Rows are points. The points of each table are mixes of a few directions, plus a little noise. Count the directions of each table, and those that both share. Where both have some left over, give the other angles between the two spaces (their principal angles), to ten degrees, smallest first.
In the rows, zero is written as 128.

First:
[[182 125]
 [138 127]
 [129 128]
 [ 62 132]]
Second, 4 rows:
[[146 127]
 [ 54 132]
 [159 126]
 [152 126]]
Directions: first 1, second 1, shared 1

First:
[[171 102 122 171]
 [153 162 135  60]
 [121 136 128 128]
 [ 90  87 126 153]
 [139 162 127 137]
 [ 67 104 125 170]
 [155 143 133  77]]
Second (7 x 4):
[[201  69 126 129]
 [ 64 198 130 129]
 [ 97  98 130 110]
 [162 107 128 114]
 [119 137 128 130]
 [116 144 123 178]
 [137 143 130 106]]
Directions: first 3, second 3, shared 3

First:
[[106 173 120 114 126  67 157 140]
 [158  93 147 127 127 192  98 123]
 [115 158 124 117 126  89 146 136]
 [108 183 124 105 123  61 158 145]
 [134 164 144  97 121 108 136 144]
 [106 195 126  98 123  49 164 149]
 [130  82 117 160 135 166 111 110]
 [149  76 133 148 132 195  97 113]
 [141  83 129 149 132 180 105 114]
 [132  72 115 165 136 176 107 107]]
Second, 10 rows:
[[122 152 129 116 126 102 140 136]
 [121 134 123 129 129 115 134 128]
 [124 170 136 100 122  91 144 144]
 [182 122 179  85 117 200  92 142]
 [ 94  88  83 187 142 116 137 101]
 [124 124 122 135 130 125 130 125]
 [142 155 149  96 121 124 128 143]
 [ 70  46  48 238 153 118 138  77]
 [138 159 147  97 121 117 132 144]
 [163 129 163  96 120 171 106 139]]
Directions: first 2, second 2, shared 2

First, 8 rows:
[[117 220  72  82  76  91 168 112  55  29 175 235]
 [131 102 144 141 142 138 117 132 148 156 115  99]
 [130 110 139 137 139 135 120 131 143 148 119 106]
 [131 102 144 141 143 138 117 132 148 156 114  98]
 [128 132 126 126 126 126 130 127 126 124 130 132]
 [128 126 129 129 129 129 127 128 130 130 126 125]
 [123 167 105 108 107 113 145 121  98  87 148 173]
 [135  66 166 159 163 153 101 139 176 195  97  56]]
Second:
[[130  91 107 118 104 126 144  72 127 111 185 124]
 [155 168 109 130 130 127 143 170 110  93 117 139]
 [118 157 133 115  83 147 199 102 109 129 170 138]
 [167  90  87 140 123 147 150 139 111 119 129  78]
 [116 140 102  90 119 101 132 112  88  84 150 173]
 [ 97 132 159 169 142 136  67 147 161 194  53 120]
 [145  95 136 156 148 122  81 108 184 128 145 111]
 [ 97 150 191 106 174 119 107 174 133 167  76 141]]
Directions: first 1, second 6, shared 1

First:
[[163 159 103 179 123 136 152  82 171 130  69  76 174 108 126 112  61 119]
 [119 108 125 107 142 131 108 139 115 132 142 130 118 123 148 142 147 140]
 [131 111 111 122 146 137 110 122 129 136 120 105 135 110 158 141 124 141]
 [112 104 132  99 141 129 106 148 106 132 154 142 108 128 145 143 160 140]
 [118 142 151 126 108 116 145 143 120 118 146 163 113 152  93 116 143 114]
 [170 235 149 229  55 110 230  77 193 102  62 129 175 162  17  56  36  66]
 [110 130 154 111 114 116 134 154 108 120 161 172 102 153 101 123 161 120]
 [128 125 125 127 131 130 125 127 128 129 127 125 129 125 133 130 128 130]
 [115  87 116  92 158 137  89 143 107 139 148 121 114 112 174 156 158 153]
 [113  79 112  87 164 139  80 145 104 141 150 117 113 107 185 161 161 158]]
Second (8 x 18):
[[131 156 107 144 130 104 166  96 155 129 126 163 154 119 100  92  71 110]
 [107 113 110 137 117  96 141 122 134 102 167 171 126 141 127  75  43  91]
 [131 125 139  98 144 135 103 130 102 164 141 143 121 124 119 171 201 143]
 [101 133 155 124 169 151 165 159  73 158 131 141  98 118 144 111 155 115]
 [156 129 141 113 106 154  95 150 165  91  72  42 136 127 158 189 198 198]
 [111 112  77 158 118 113 134 115 177 106 154 173 122 118  99  77  58 114]
 [156 138 148  96  98 111 104 126 148  90 102  79 159 147 154 172 149 164]
 [131 118 148 154 142 160 116 127  70 184 131 112 108 130 123 137 149  88]]
Directions: first 2, second 6, shared 1; angles 60

First, 11 rows:
[[117 134 132 129 110 136 123 142 139 122 131 136 138 132 123 132 123 132
  130 119 121 125 125 146]
 [127 129 128 128 126 129 127 130 129 128 129 129 129 128 127 128 128 128
  128 127 127 128 128 130]
 [133 125 126 128 136 124 130 122 123 131 126 125 124 126 130 126 130 127
  127 132 131 129 129 120]
 [202  89 105 124 243  72 162  39  57 169 105  76  69 101 159 105 159 103
  113 186 175 147 150   7]
 [125 130 129 128 123 131 126 133 132 126 129 131 131 129 127 129 126 129
  129 125 126 127 127 134]
 [ 63 163 148 132  26 177  97 207 191  92 149 174 181 152 100 149 100 150
  141  76  86 111 109 235]
 [124 130 129 128 123 131 126 132 131 126 129 131 131 129 127 129 126 129
  129 125 126 127 127 134]
 [116 134 131 128 110 137 122 142 139 122 132 136 137 132 123 132 123 132
  130 118 121 125 125 147]
 [103 141 135 129  90 146 117 158 152 115 136 145 148 137 118 136 118 136
  133 108 113 122 121 168]
 [117 134 131 128 112 136 123 141 138 122 131 135 136 132 124 131 124 131
  130 120 121 125 125 145]
 [181 100 111 125 211  88 153  63  77 157 111  91  85 108 150 111 150 110
  117 170 162 141 144  41]]
Second:
[[140 102 186 140 130  87 140 156 142  85 134 158 126 147 135 131  97 172
  136 111 143 106 167 129]
 [135 119 151 122 148 117 131 137 134 108 126 133 141 134 127 130 133 135
  130 108 119 135 159 137]
 [139 125 143  93 195 135 124 129 133 104 114 111 174 129 118 133 182 103
  128  74  81 178 193 157]
 [136 116 157 125 144 112 132 140 135 104 127 137 138 136 129 130 127 142
  131 108 123 130 160 135]
 [106 162  46 134  84 175 116  93 107 196 130 101 102 104 126 121 133  88
  119 181 139 125  40 110]
 [120 123 129 167  59 108 137 135 127 140 144 155  79 132 140 125  63 166
  130 179 181  71  72  98]
 [132 122 142 128 134 120 130 134 131 117 128 133 132 132 129 129 126 135
  130 120 127 128 142 130]
 [116 155  70 115 128 170 115 100 114 171 122  96 132 109 121 125 162  82
  121 143 112 152  92 128]]
Directions: first 1, second 2, shared 0; angles 80

First:
[[196  29 109  81 128  72 133 125  95 118 110 130 115  82 116  98 144 151
  123 121 201  84 239  93 122 125 171 149  98 189 139  87]
 [147 115 158 105 116 127 100 133 107 139 132 132 129 148 143 103 132 160
   94 105 129 140 135 121 120 132 114 121 127 155 115 109]
 [ 98 160 109 157 135 137 140 133 147 120 135 118 132 102 137 145 140  83
  169 163 112 121 111 131 143 115 132 132 126  96 141 159]
 [ 75 132 108 156 166 131 158  99 134 112 130 134 117 113 133 140 148 104
  145 148 138 116 114 101 120 149 120 137 137 108 147 140]
 [207 183 163  87  45 152  76 182 149 176 124 126 150 239  77 156  14 203
   69  53  61 191  74 244 133 100 143  79 147 121  80  93]
 [101 128 134 168 153 163 168 109 141 108 110 124 138  90 123 120 158  85
  157 161 126 126  98 110 131 141  81 160 127 122 119 187]
 [113 140 136 128 127 116  98 142 113 128 153 121 128 102 179 109 170 106
  143 152 124 118 146 101 139 112 130 126 115 128 140 132]
 [ 88 137 107 142 154 127 149 102 137 123 130 140 114 146 118 153 117 132
  124 123 133 128 107 124 115 150 134 120 146 105 143 116]]
Second:
[[127 121 139 158  95 141  89 146 126  98  89  76  79  46 132 144 177  95
  167 154 101 142 182 112 135  76 117 151 154  65 104 170]
 [121 186 139 166 114 169 126 139  96  94  98  72 106 124 166 164  93  86
  142 178 127 116 136 103 124  88 129 141 139  75 139 139]
 [131  77 102  99 144  81  96 127 153 151 143 164 116 112  99 105 182 171
  117  79 131 153 149 137 135 142 129 103 129 145 100 112]
 [132  81 115 103 125  91  94 137 151 139 129 152 112  98 108 104 181 145
  127  97 132 141 152 128 145 134 127 121 120 128 116 125]
 [141  60 148  88  98 100 129 139 169 146 137 176 155  98  96  78 171 116
  135 110 127 115 119 142 157 165 119 159  88 164 155 145]
 [131 151 156 132 100 154 145 143 119 112 113 117 143 135 150 127  94  78
  136 166 138  94 107 114 143 130 127 161  99 116 177 137]
 [130 117  92  76 169  80 125 124 137 164 165 199 155 207 123  99 107 176
   77  76 175 120  93 130 139 183 146  85  88 176 151  60]
 [116 147 110 182 149 147 111 109 108 110 115  67  79  85 123 178 155 157
  151 129  87 178 179 133  89  67 123 102 209  90  43 154]
 [126 124 109 117 157 112 136 114 130 147 150 152 140 160 118 125 122 166
  108 100 134 138 116 140 116 147 133 101 133 158 113 105]
 [131 140 171 156 113 175 201 105 128 124 138 112 177 129 116 137  92 106
  150 163  92 115  92 158 102 135 115 165 142 171 132 174]
 [123 204 126 132 145 155 157 128  91 121 131 122 149 213 175 148  36 111
  100 155 165  93  82 109 123 139 144 117 104 125 177  87]]
Directions: first 5, second 4, shared 0; angles 30, 50, 60, 90

First:
[[131 129 141 134 117 124 121 136 132 112 142 139 128 128 130 138 136 129
  127 140 122 130 129 123 126 127 129 128 139 135 135 133]
 [144 107 115 115  94 137 123 115 128 146  93  99 119 136 123 124 106 129
  131 133 120 151 127 146 124 134 150 130 137 134 111 130]
 [123 139 105 133 166 116 150 120 135 135 124 136 143 106 122 130 119 136
  121 103 134 109 132 137 130 133 105 128 117 115 142 139]
 [138 113 124 118 101 137 121 121 125 140 106 107 119 138 126 123 116 126
  132 135 124 146 126 137 126 130 146 129 133 133 113 125]
 [143 116 115 124 109 124 130 119 136 134 105 116 128 122 122 134 109 135
  127 129 119 140 131 146 124 135 136 129 140 132 127 142]
 [123 144 200 152 101 121  93 171 131  61 207 179 123 142 146 154 181 122
  130 177 116 127 127  87 126 115 130 125 156 153 149 127]
 [ 62 173 117 127 249 146 159 128  93 163 161 139 136 133 139  78 164 106
  131  73 183  70 119  85 149 108  81 125  47  81 119  71]
 [160 104 107 122  86 120 128 114 145 133  88 108 128 118 116 144  93 141
  125 135 107 152 133 162 119 142 146 131 156 140 128 157]]
Second:
[[113 129 118 104 114 120 129 103 127 129 118 139 101 132 150 117 132 123
  105 127 136 158 118 135 111 112 106 115 148 177  97 114]
 [160 131 119 112 123 115 162  99 152 170 109 100 161  82 107 179  97 149
  161 115 128 107 106 178 148 112 139 157 136 120 140 173]
 [110 129 141 145 121 153 118 136 130 119 156 138 124 150 121 114 135 119
  154 142 141 134 110  86 143 112 131 103 110 126 123 108]
 [114 119 120 127 109 185 108 117 117 131 105  99 107 122 119 118 103 109
  123 152 158 117 137 121 149 133 152 103 115 102 121 110]
 [154 124 128 158  92 153 117 134 152  98 127 135 140  95 110 163  99 146
  132 159 128 121 134 139 155 147 135 106 156 115 170 165]
 [137 155 162 123 155 112 140 146 107 154 164 144 147 152 157 121 178 144
  151 106 127 132  99 127 142 114 101 157 127 143 123 112]
 [145 120 123 147 171  67 125 176 122  94 127 144 147 136 126 120 146 134
   93 105  74 109 185 131  83 178 132 165 123  95 163 148]
 [ 91 118 112 107 139 118 124 114 118 128 117 126  97 154 135  92 133 101
  107 119 131 145 135 107  94 116 128 118 109 146  87  95]]
Directions: first 3, second 6, shared 1; angles 30, 60

First (11 x 32):
[[112 152 108 147 156 123 144 109 143 132 101 124 114 159 126 113 130 100
  145 142 126 143 105 133 110 131 132 105 138 126 130 147]
 [159 125 103 131 147 177 100 154 141 136  97 117 116 156  64 131 141 138
  135 168 146 151  98 153 116  99 114  97 108 109 126 139]
 [185  91 129  95 126 161 110 134 145 109 134 138 141 133 112 144 136 117
  127 144 144 140 144 165 111 139 136 141 117 104 123 124]
 [ 74 153 111 126 139 108 138 128 166 145 131 143 136 161 170 153 130 119
  132 145 125 153 107 106 118 177 116 158 160 142 165 172]
 [ 27 155 186 135 112  49 179 109 118 140 201 135 157  70 249 136 102 126
  105  54  86  72 175  85 167 193 130 196 168 160 151 129]
 [172 117 114 139  98 119 120 111  75 111  98 124 103 117  87  92 129 143
  134 121 135 128 125 106 131  63 146  83 104 140  93  85]
 [152 120 140 135 141 172 106 159 120 136 125 105 124 112  73 124 131 149
  121 134 133 111 128 161 141  91 114 104 101 106 114 116]
 [136 119 139 131  92 123 111 148  84 133 135 121 123  93 107 122 124 177
  113 111 128 110 135 100 157  86 122 121 108 144 114  97]
 [123  96 115  65  63  80 117 122 152 115 165 188 163 142 216 187 132 142
  118 134 141 171 143  67 116 207 134 221 165 165 171 148]
 [157 121 145 137 154 150 138 117 124 115 124 110 123 115 105 104 126 101
  132 118 124 105 144 175 124 111 139 102 113 101 104 111]
 [113 159 118 164 180 145 146 118 139 137  96 103 108 151  98  99 129  97
  145 139 121 125 105 159 116 110 127  81 125 110 119 141]]
Second, 8 rows:
[[ 80 148 101 120 141 164  88 197 180 175 126 132 138 170 110 187 140 176
  120 184 143 169  77 114 131 156  76 157 138 132 182 191]
 [ 35 202 125 202 151  70 175  99  91 154 102 101  93 125 144  74 114 123
  139  98  95 101 100  81 149  94 127  77 142 161 120 128]
 [160 121 117 131 138 155 116 132 127 124 107 120 118 139  88 120 134 125
  134 145 137 136 119 149 119 103 129 101 114 114 116 123]
 [145 103 131 101  70  69 142  87  98  98 147 161 140 109 187 126 122 123
  125  97 127 131 160  80 126 148 159 162 143 158 122  99]
 [166 111 133 126 130 169 102 155 119 129 123 114 124 117  75 127 132 149
  122 138 138 121 128 155 136  94 118 109 100 108 114 114]
 [149 108 122 108  86  75 146  80 106  97 134 157 132 122 176 119 125 108
  133 106 128 137 151  92 115 142 163 147 142 152 119 104]
 [186  81 160  93 128 190  94 170 143 122 161 122 152  99  95 156 132 144
  109 133 141 112 160 185 136 130 117 151 101  90 122 115]
 [104 150 136 145 179 130 160 104 159 127 126 119 128 143 147 114 123  75
  140 125 114 118 130 167 111 158 134 121 145 108 130 150]]
Directions: first 5, second 5, shared 5

First:
[[ 93 118 147 159 119 174 124 140 113  87  96 141 136  93 175  75 100 111
  104 115 156 182 149 150 117 126 100 128 124  92  96 139]
 [130 120 130 154 154 161 136 148 101 100 116 149 149 100 171 116 107  95
  110 112 173 177 109 107  93 158 113 142 122 106 102 129]
 [127 138 133 116 109 104 130 124 133 145 153 114  89 156  94 168 152 135
  157 146  87 107 130 156 137  98 134 109 124 134 181 108]
 [164 125  93  86 144  90 115  99 169 169 117 119 179 140 101 109 130 174
  113 125 132  54 126  74 165 158 165 150 149 181  74 157]
 [110 147 143  99  87  90 118 107 158 154 155  94  70 167  71 153 168 160
  162 150  55  81 161 190 167  71 138  97 129 141 192 118]
 [121 104 122 169  97 157 141 156  76 119 120 156 108 125 137 168  97  95
  148 153 134 170  95 129 109 109 110 109 116 103 160  82]
 [143 151 128  81 169  97 113  96 186 140 128 102 166 126 122  76 155 167
   98  97 135  77 158 109 149 162 150 157 147 160  74 183]
 [115 115 141 178 147 183 142 162  82  79 111 161 140  87 191 115  95  76
  110 112 182 213 107 120  76 151  95 137 114  83 111 119]
 [133 152 143 113 121  94 139 127 128 145 181 105  64 167  84 200 176 124
  173 146  74 110 123 168 121  94 132 105 116 130 221  98]
 [145 110 101 122 134 128 120 120 136 140  99 139 177 118 135 100 102 145
  107 123 155 107 120  80 145 156 141 145 141 149  69 144]]
Second, 9 rows:
[[ 99 108 133 121 107 175 132  99 129 184 100 146 135 167 131 112  98 157
  149 115 123 152 146 131 148 135 115  87 156 109 122 142]
 [ 93 143 120 161 154 183 154 137 101 119 103 153 156 143 144  59 143 129
   43 130 157 133 143 144 107 161  98 150 185 136  77 167]
 [ 91 120 157 114 126 169 133  96 127 194 119 136 120 173 138 140 113 159
  153 111 111 163 146 145 128 137 113  93 162  99 143 143]
 [144 132 131 125  96  77 114 144 130 109 155 106  92 112 101 177 138 118
  159 157  91 100 121 148 140  79 145 128  93 139 176  90]
 [150 140 150 109 115  82 109 130 167  70 168  87  73  96 120 149 154  99
  188 114 110 143 136 156 133  88 139 110  54 104 187 101]
 [127 120 142 116 127  88 112 122 127 132 149 103 106 122 126 189 144 130
  137 151 108 122 110 133 119 113 137 149 120 129 154 105]
 [138  95  63 160 129 145 129 133 117  82  72 148 191 103 140  50 117 121
   38 153 193 103 102  71 140 165 125 176 151 164  21 144]
 [116 130 150 113 191 163 138 104 132 155 127 134 154 141 169 117 132 136
  112  87 162 172 127 107  92 189 115 139 157 104  99 166]
 [196 162 106 133 106  71 129 187 122 108 161 137 124  96  84 159 113 101
  175 135  96  64 120 118 147  85 165 121  75 169 175  92]]
Directions: first 4, second 6, shared 2; angles 30, 90
